Each row is a point. The ring and each string are closed loops that go straight from each point to the next, and from the last back to the first. Before rounding, they use only three directions, however many columns there are. How many times does the string pass through the ring? Passing back the other way cancels.

Ring (9 x 4):
[[ 6.3  2.4  3.5  3.3]
 [ 5.3  5.2  5.5  2.2]
 [ 1.3  7.2  7.1  0.1]
 [-3.9  6.6  6.1 -2.7]
 [-6.6  3.8  2.2 -4.8]
 [-6.2 -0.3 -1.9 -4.7]
 [-4.3 -2.8 -3.0 -2.8]
 [ 0.4 -4.4 -1.8  1.3]
 [ 4.6 -1.9  0.8  3.5]]
String (20 x 4):
[[ 1.2 -9.0  1.4  7.1]
 [ 3.3 -7.1 -3.6  3.3]
 [ 2.8 -0.8 -4.4 -1.7]
 [ 0.7  1.1 -1.1 -1.7]
 [-2.3 -1.3  2.1  0.6]
 [-5.8 -5.7 -0.7  0.0]
 [-8.5 -6.5 -5.1 -3.8]
 [-6.6 -2.6 -5.7 -5.9]
 [-2.3  1.4 -4.1 -5.4]
 [-2.7  0.8 -0.9 -3.1]
 [-5.4 -1.5  1.2 -1.3]
 [-9.2 -5.0 -0.8 -2.2]
 [-8.0 -5.9 -2.3 -2.0]
 [-5.1 -4.4  0.9  0.6]
 [-2.7 -2.9  0.6  0.5]
 [-3.0 -7.8 -0.4  3.0]
 [ 0.3 -9.5 -2.9  4.0]
 [ 3.4 -4.6 -3.6  1.7]
 [ 3.0 -6.3 -1.3  4.3]
 [ 0.9 -5.6  1.8  4.9]]
Times through: 2
